Each point is reached from the start by the listed moves, each made once or not at all, plus a little noise. Is the number of moves made odd or even? Then give how often each move was made.

Moves:
(1): [ 34  13 -13  30]
(2): [-26  35 -23  15]
(3): [-17  21  51   5]
Start: [-2 13 16 17]
Points:
[-46  69  43  38] => even (0, 1, 1)
[-29  48  -8  32] => odd (0, 1, 0)

Moves:
(1): [ 40   2   3 -16 -19 -11 -10  14]
(2): [  6  38 -12 -26  22  18  -6   6]
(3): [ -1   9  54 -25   5   1   9  -8]
(4): [  2  25  16  20   6 -25   4   2]
(5): [ 28 -30 -12   5  35   9  12  -1]
(6): [ 22   7  12  23 -15  58   3 -34]
(7): [-14  -4   2  -9 -27   8  57  18]
(8): [ 4 10  1 31  2 17 -6 61]
Start: [-11 -15   4   6   2  18 -40 -13]
Points:
[ 16 -34  45 -13  40  26 -18 -27] => even (0, 0, 1, 0, 1, 0, 0, 0)
[ -1   4  33  42 -29  56  19 -28] => odd (0, 0, 0, 1, 0, 1, 1, 0)
[78 38 75 12 15 91 23 47] => even (1, 1, 1, 1, 1, 1, 1, 1)
[  6  57  79 -10  -5  76  28 -30] => odd (0, 1, 1, 1, 0, 1, 1, 0)
[-20  30  52 -54   2  53  25   5] => odd (0, 1, 1, 0, 0, 0, 1, 0)
[ 33 -11  22  78  -2  84  29  33] => odd (0, 0, 0, 1, 1, 1, 1, 1)

Moves:
(1): [ 20  10  10  -5   1  11 -23  -3  -4   1  -1   2   9]
(2): [-15  25  12  26 -24  -9 -10 -28  -4  -2  -9   0  -6]
(3): [-16  -5  25   7  11  -7 -10  -3 -11   2   7   8  -2]
(4): [ 17  -4  -4  25  -3  25  -2   5   5   8  -4   2 -23]
(5): [ 14  23   6   0  18 -39 -13   0   6  -8 -13   9  -8]
(6): [ -7  35  -2  12  22  17   5  14  12 -12   2  16  -7]
(7): [ 26   9  33 -27   4   3  18   2 -14   0  -4 -11  -4]
(8): [ -2   1  -9  15  -1   0   3  31   2   4   2 -19   6]
(9): [ -8 -12  10  -3  -6 -16   6   8  29 -19  -2   2  10]
(10): [ -4   6  -3  -5  -8  -5 -14 -20  14  33  -2 -20   2]
(11): [  1  -2   9   2 -12   8   7  -7 -13 -10  51  12   2]
(12): [-1  2  6  6 -5 -4  8  9  1  7 -1 25 10]
Start: [ 14   3  -2  -3  23  -7  -4  16 -11  -1 -28 -15  26]
Points:
[ 17  35  86   6 -11 -23 -26  -1 -13   8  14 -42  43] => even (1, 1, 1, 0, 0, 0, 1, 1, 1, 1, 1, 0)
[  2  54  46  81  18   8 -26  51  18 -14 -33  21  23] => even (1, 1, 1, 1, 0, 1, 0, 1, 1, 0, 0, 1)
[ 70  72  39   9  51 -12 -23  54  38   5 -48 -35   9] => even (1, 0, 0, 1, 1, 1, 1, 1, 1, 1, 0, 0)
[ 39  26  31  -5  31 -56 -25  30  21 -22 -43  23  46] => even (1, 0, 0, 0, 1, 0, 0, 0, 1, 0, 0, 1)
[ 23  41  48  63  18 -44 -53  27  12 -15 -47 -12  10] => odd (1, 1, 1, 1, 1, 0, 0, 1, 1, 0, 0, 0)
[ 26  76  10  48  12  31 -48 -14  11  28 -42 -15   0] => odd (1, 1, 0, 1, 0, 1, 0, 0, 0, 1, 0, 0)
[  1  95  17  36  26 -49 -28  -8  17  19 -50  15  16] => odd (0, 1, 0, 0, 1, 1, 0, 0, 0, 1, 0, 1)

Moves:
(1): [ 23   6  -1   0   0  -4   9   3 -15   2  -1   3   2   5  10   0  13   7
  -3  -6  -2   3]
(2): [-1 32 -2 11  3 -8 10  2 -3  0 -4  9 -2 -3  1  6 -3 -2 -6  8  9 -3]
(3): [-25  -3  28 -11   6  15   4   5  -9 -10 -19  12  -8 -11   6 -16   4  13
  -1  -3  10  -3]
(4): [ -9   6   1  22  -1  -1  -3 -16   1  -6   0  -4  -5  15   5   6  -3   3
  -1 -10  -6   0]
(5): [ -4  14 -17  14  47   7  12  -5   5 -27  16 -14  23 -12  10  -2  21   0
   4   8   8  -4]
(6): [  1   5  -6   3  -5  21   3   1   2   8  12   7  -8 -18   1   8  15  14
  -1 -10  -1  -3]
(7): [ -8  -8   7 -12   3  -3  27 -10  19   4   3   9   5   9  11   2   3  -5
   0  -4   4  -6]
(8): [ -1   0  -5   3   7  20   4  22   4  -7 -12   4  -2  -4   5  13 -17 -18
  -3 -14 -15  -8]
(9): [ 17   6  15  -2  -3  -4  -9   1  29  -6  -2   4  -5  -7  -5   5   4   2
 -12 -10   2  23]
(10): [ -7   0  16   2  13   5 -15   1  -8  28   1  -6  13 -11  -9  16  -3 -14
   2  -4  13   4]
(11): [ -1  -7   5  -4  -6 -12 -14  12  -3  -5  33   2   4  10  13  17  -1  -3
  10  -6   0 -26]
(12): [ -5 -16 -23   2   3  -7  -9 -19  -2  12  -6  25   6 -14   3  -3   3  -1
   9  -8  -8 -13]
(13): [  7  -2  -1   3 -20  -3   3   2   2 -22  -8  -4  40  -1 -15   2  -8  22
   5 -20  20   2]
(14): [  0  13  -4  -9 -11  10 -12  -2   1  -1 -15   6  15  11   9  12   8   4
   8  13  -6   0]
(15): [ 2 -7  6  4 -5 -7  0 -3  1  1 -1  2  4 -9 22  7 -7 -2 -5  6 10  6]
(16): [ 17 -15  -7  -6   9   2   2 -17  -8 -18 -12   4 -18 -13   3  18 -18   1
  13  -3  13   1]
(17): [-10  -6 -13  -9  -8  -6   5  -1 -11 -11   0 -13  -2 -10   4  11  16 -19
 -12  -8  -6  18]
(18): [  1  -6 -10  16  13 -10   0  22  16  11  -5 -18 -18  21   3  10   7  30
   0   5  14  -4]
(19): [  9   4   6  -1   6  -2   7   0   8   4  -8  -3   0   0  -6  -1   1  -5
  31  -3 -10   9]
(20): [  0 -17   1  21  -2   2   2   0   3  -7  -9  10   4   5  -6  20   6   8
  -9  26  -2   4]
Start: [-11  12   4  17  -6 -20  -3   0  15 -21  21 -13   5   8 -15   2  -1 -17
  27 -23  -9   4]
Points:
[ 10  53  -9  40  18  18  36  14  42 -60   4   4  87 -27   0  95  52 -20
  -3 -47  14  33] => even (1, 1, 0, 0, 1, 1, 1, 1, 1, 1, 0, 0, 1, 1, 0, 0, 1, 0, 0, 1)
[ 19   7 -13  30  34  -7  25   9  80 -87 -16 -19  50   6  26  67 -10  19
  37 -39  43  16] => odd (0, 0, 0, 0, 1, 0, 1, 1, 1, 0, 0, 0, 1, 1, 1, 1, 0, 1, 0, 0)
[ 27  71  -5  70  33 -23  44  16  84 -66 -17 -16  61  34  32  58  16  19
  43 -49  20  21] => even (1, 1, 0, 1, 1, 0, 1, 1, 1, 0, 0, 0, 1, 1, 1, 0, 0, 1, 1, 0)
[ 43 -12   0  47 -30 -15  -8  21  46 -44  21  39  49 -26   8  69   7   6
  47 -65 -14   1] => even (1, 0, 0, 0, 0, 1, 0, 1, 1, 0, 1, 1, 1, 0, 1, 0, 0, 0, 1, 1)

Moves:
(1): [14  7 -1 -3  3  3 -9  4  6  3 -2 -2 -2  2 -3  2  6  1  8 -6 10  2 -8  5
 -4  0]
(2): [ -9  18  -8   3   0   6  -3  -3  11   8   4   1  -9   4  -1   4 -12  10
   2  -3  -3  15  -6  -1   4  -1]
(3): [  4   6  17  -5   0   5   3  11  -2   8  -3  -2  -4   0  -2   0  -7  -7
   5  -4   2 -12   0  -2   8  -1]
(4): [ 1 -8 -3 22 -2 11  3  2 -1 -2  8  0  3  2  2 -8  3  2  0 -2 -3 -6  2 -5
  4  1]
(5): [  4   1  -4  -7  16   1   3  -9   1  -3  -2  -5   9  -5  -2   4   9  11
   8   0   3  -2   6 -12  -8  12]
(6): [  2   0   2  -5  -1   8   2  -3  -2   1   3  -2   2   0   4   4  -5   9
 -14   1   1  -1  -4  -1   1   3]
(7): [  2  -1  -1  -2   2  -5  20  -2  -9  10   1   0  -3  12   6  -1  -1   9
  -1   3  -1   8  -6   4   0 -10]
(8): [-3 -4 -2 -4 -4  2 -8 12  1 -1  1  3 -7 -2 -5  8 -5  9  6 -1  5  7  5 -4
  0 -3]
(9): [-3 -4 -1 -6 -5 -4  6 -1 14  4  4  4 -3 -4 -4 -5  1  7 -3 -3 -1  1 -3  6
 -4  5]
(10): [ -7  -7  -4  -3   2  -8   3  13 -13  24 -10   1  -2   6   6   0 -15  -2
   8  -7  -5   4 -10   5   7   3]
(11): [ 0 -4 -1 -3 -2  0 -2  9  0 -8 15 -3 -2 12 -3  1 -4 -1  2  4  1  6 -2 -2
  4  7]
(12): [ 0  0  2  0 -7  4  2 -7 -6 -1  6  5 -5  9 -3  6  4  4  5 -1 -5  0  5  7
 -1  7]
(13): [ 1  1  0 -2  2 -4  2  8 -2 -3 -2 11  9  3 -3 10  3  1 -2  5 -9  0 -1  3
 16 -2]
(14): [  3  11  -6  -2  -2   1  -2  13   8   1 -10   4   6  11   1 -15   4  11
   3  -1   3   1 -10  -5 -20  -6]
(15): [-7  8 -4 -1  2 -3 -6 -1  7  3  4  1 -3  5  9  1  1  0 -1 -3  3 -3  4  1
  2 -4]
(16): [-6  3 -4  3 -3  6 11  4 -3  2  6 -6 -6 11  3 11 17  1 -8  6 -7 -3 -6  0
 -4  5]
(17): [-1  0 -6 -8 -4  7  0  4  4  1  0  1 -2 -3 -2 -5  5 -1 -1  1 -4  2  8 -1
 11 -2]
(18): [ -2   5   7  -2   0  -3  -6  -5   3   4  -2  -5   1  -1  -6  -7   5   9
  -4 -17  -7  -1  -2   3   4   0]
(19): [ -7  -6  -7   3  -2   6  -1  -2   5  -9   5  -8   2   4   3   1   2   7
   7  -5 -10  -1  -5   5   3  -6]
(20): [ 4 -2  1  0  0 -5 -1 -4  4  5 -6 -2 -3  1 -1 -7 -4  8 -3 15 -3  0  1 -1
  3  0]
(21): [-8  1 -1  0 -3  0  2 -8 -5  6 -2  1  2  4 -2 -2  6  3 -3  8  7 -2 -6 -3
  6 -2]
(22): [-5 -3  9  0  3  3 -5 -5  5 -1 -7 -1  2  7  2  5  1  0  0  6  5 15 -2  0
  2  1]
(23): [  0  -5 -10   0  -2  -2   2  -3   8   2  -8 -11  13   0 -12   3  -8   6
  -4  -4   6   3  12  -1   6   0]
(24): [ -7  -2  -1   1  13   9  10   0  -8   0   2  -3   4   4  -8  -4   3  12
 -12   3  -5  -4   0  13   6  -2]
Start: [ -6  -1  -5  11  21   7  11  -6   4   6 -12  -3  -5   3  -8   7   6  12
  -2   5  -1   3   4   4  -3   4]
Points:
[-60  -2 -48  -9  36  22  50  -8  20  44  -1 -31  -1  58 -13  18  12  72
  -8   9 -10  44 -14  18  32  12] => even (0, 1, 0, 0, 1, 0, 1, 0, 1, 1, 1, 0, 0, 0, 1, 1, 1, 0, 1, 0, 1, 1, 1, 1)
[-42  18 -30  13  28  41  32   3  12  47  -3 -38   5  70 -20  -2   4  95
 -10  -6 -20  -2 -16   7  22  21] => odd (0, 1, 1, 1, 1, 1, 0, 0, 0, 1, 1, 1, 0, 1, 1, 1, 0, 1, 1, 1, 1, 0, 1, 1)
[-35  24 -26  13  20  38   9  -2  48  20 -10 -39   6  54 -18  -8  24  70
   0   4  -5  16  -1 -21  22   9] => odd (0, 1, 1, 1, 1, 0, 0, 0, 0, 0, 1, 0, 0, 1, 1, 1, 1, 1, 1, 1, 1, 1, 1, 0)
[-17   7 -28  -3  11   2  12   7  17  40  -7   4  -4  39 -32  24 -13  42
  11  -3   2  32 -16  24  30  22] => odd (1, 1, 0, 0, 0, 0, 0, 0, 1, 1, 1, 1, 1, 0, 0, 0, 0, 0, 0, 0, 1, 0, 1, 0)
[-17  -5 -16 -15  43  23  10  38   9  24 -34 -16  26  50 -35  19   2  62
  23   2  14  21 -21   3  24   7] => odd (1, 0, 1, 0, 1, 0, 0, 1, 0, 1, 1, 0, 1, 1, 0, 0, 0, 0, 1, 0, 1, 1, 1, 1)
[-17  -7 -26  11  17  52  20  12  42   4   2 -34  13  48 -29 -12  35  75
 -30 -13 -10  18 -17  20   6  12] => odd (1, 0, 0, 1, 0, 1, 0, 0, 1, 0, 1, 0, 0, 1, 0, 1, 1, 1, 1, 0, 0, 1, 1, 1)
[  0   3   8   5  26   2  34  -3  13  23  11   0  -5  36 -15  -1  17  54
   3   4 -19  -5   8   7  24  20] => odd (0, 0, 1, 1, 1, 0, 1, 0, 1, 0, 1, 1, 1, 0, 1, 0, 0, 1, 0, 1, 0, 0, 0, 0)
[ -1   1  -2  17  32  33  -7 -36  27   8  -6 -22   2  25  -3   7  27  62
   4  -6  -6   5   1   6   4  20] => even (1, 0, 0, 1, 1, 1, 0, 0, 0, 0, 0, 1, 0, 0, 1, 0, 0, 1, 1, 1, 0, 1, 0, 0)
[-28   4 -35   3  12  42  27  34   4  43  -5  16  -8  52 -12   9  32  69
 -16   4  -9   3 -19  25  17   7] => even (1, 0, 0, 1, 0, 1, 0, 1, 1, 1, 0, 1, 1, 1, 1, 1, 1, 0, 0, 0, 1, 0, 0, 1)

Moves:
(1): [ -2   4 -12  21  -1  -3  16   4   2   0  -6   6  -4  -4 -30 -10  -4 -16
   8  -2  10   3  11  -3  10  -9   3]
(2): [ -4   2  -6  -9   2  -1  -4  -6   2   4   5 -16  18  10  -7  14   9  -3
 -17  -9  -2   3  17   3  -4 -19  13]
(3): [-3  1 -5 -9  0  7  0 -2 16 -4 -6 -9  2  0 11  0  1  7 -9 14 -4  0 12  0
  0  6  3]
(4): [  4 -10  25   3   3   0  -9 -13   8  -7 -17  -2 -21 -11   7 -15 -15  20
  -1   0   6  -6  -3  -2 -20   7   4]
(5): [  3   6 -11   8  -8   2  -5  -4  -6  -5 -17 -10  -7 -12 -20  10   0   0
  -3 -14 -12   1 -10  -2   2 -12  12]
(6): [ -3  -5 -11   2 -13  -1  -3  -9   1  10  -8   4   5  -6   3  13   5   9
 -16   0  -7  -1  15   1  -9   6 -10]
(7): [ 10  11  13  18   6   3  13  -2  17  -8   1  12   2  15  -2  14   6  -1
  -6  11  11  11   5  12 -13  12  14]
(8): [  6   0   6   5  10 -18  16   8 -10  -8   7   5   5 -24   1   0  -7 -17
 -17  12  12  -2  -5  -2   7 -12  11]
(9): [-11  -2   5  12  -1   5 -15  -9   0   6  17   2   8   2  -7   4 -14 -15
 -10  13 -10  -4 -12   2  -4   3  -1]
(10): [ 10   4  10  12  11   3   0 -14 -11 -14  18  -6  -6   5 -13   0   4  -4
 -10  -7  -3   2  11 -15   2   7  -9]
(11): [ -3   9  -5  -5  -2   5 -14  13  -3  10   4  -6  -5  -7  -2 -17  -1  -2
   2 -14 -12   2  14  -7   7  -4   0]
(12): [10 -7  2  1  7  2  2  1 -6 11  0  3  5 -2  6 -1 -3 -5  4 -7 -5  6 -3  1
 10  1  3]
(13): [-12 -10   8   6 -23   2   5   2  19   5 -10  23  17  32  -2   5  10  -7
 -26   7   9  -4   5   4  -3  -8  10]
(14): [  3   2 -13  -6 -20  22   7  -1   2   4  -3  -7  11  -8 -17  -5   5   0
 -12  -3   1  10   4   4 -11  -4  -2]
(15): [ 15  -8  -9   7  -4   2 -14  -4   6   6  15 -30   3 -16   0  -9  20   5
 -11   3  -2   2  -3   9  -5 -14 -18]
(16): [ -1   9 -13  14  17   2 -13  -8 -18  -5   5   1  -1  -3   1  -8   0  -7
  -8 -11   4  -9  -8  16  16 -10  -2]
(17): [ 14  10  -6   1  -4   7  -8  -5 -14   9  12 -14 -10   3 -11 -11  -6  16
  -9 -13 -10   0  -2   0  10   0   4]
(18): [  3  -5  -4  -5   8  18 -17   0   2  19   1  -1  -6   3  11   4 -16  -2
 -25  -1   4   7  -5 -15   4  -2  -7]
(19): [  7  -7  14   5  10  13 -10  -6  -7  -6 -14  -2 -16  -1   1  12  13   2
   9  11  33 -12  12   2   8  10  -2]
(20): [ -1   6  -5  23   8   4  18  -7  -9  -4   5  -5   6   0  12 -11   3 -12
   3   4  12   6 -11  -6  -2  -1  10]
(21): [  3  -6 -14   6 -14  10  -6  15   9  -5   4   7  -5  -8   0  21 -16   4
   3  -5 -17  -3  12  12 -10  -5  -3]
(22): [ 10  -4   1 -13 -21 -18   3 -30  -6 -17   8 -17 -29  -4  20  19 -11 -17
  -3   5  10   4  10  20   4  -4   2]
(23): [-15 -20  -5  -2  31   5  19   5  -9  24   2 -16  -7  -9  -8  -4  22 -31
   1   9 -14  10  -8  12  -4 -12  12]
(24): [ 11   1   1   0   3   0   7   4   5 -13  -5   8   5  22  -4  18  -7 -13
  -2  18  22  -4   2  -7 -13  26   7]
Start: [ 19 -13  16  -1   8  18  -3  -2  16  16  10 -35  16  -1 -26  23  10 -10
   4   0  25  10  -9  -4   4  11  -1]
Points:
[ 77 -23   2   7  25  75 -60 -22   4  41  25 -88  -6   2 -22  32  21   4
 -64   4  39  15  44 -36  15  49 -31] => even (0, 0, 1, 0, 0, 1, 0, 0, 0, 1, 1, 1, 0, 0, 1, 0, 1, 1, 1, 0, 0, 0, 0, 1)
[ 95 -21  13  51  -2  42 -36 -26   7  15   6 -86 -73 -69 -44  38 -29 -19
 -46 -11  53  22  24  21  12 -18  19] => odd (1, 0, 0, 1, 1, 0, 1, 1, 0, 0, 1, 1, 0, 0, 1, 0, 1, 1, 1, 0, 1, 1, 0, 0)
[  9 -28  -2  35  38  31  29  -7   9  39 -12 -63  13  -9 -53  10  23 -58
 -19   7  42  21  30 -13 -31   5  40] => even (1, 1, 0, 1, 0, 1, 0, 0, 0, 0, 1, 0, 0, 0, 0, 0, 0, 0, 0, 1, 0, 0, 1, 1)
[ 77 -11  19  57  55  57 -44 -36 -15  45  26 -83  -1 -41  -5   6  21  -6
 -88 -16  67  16  16  11   9 -15  17] => odd (0, 1, 0, 1, 0, 1, 1, 1, 0, 0, 1, 1, 0, 0, 1, 1, 1, 1, 1, 1, 0, 0, 0, 0)
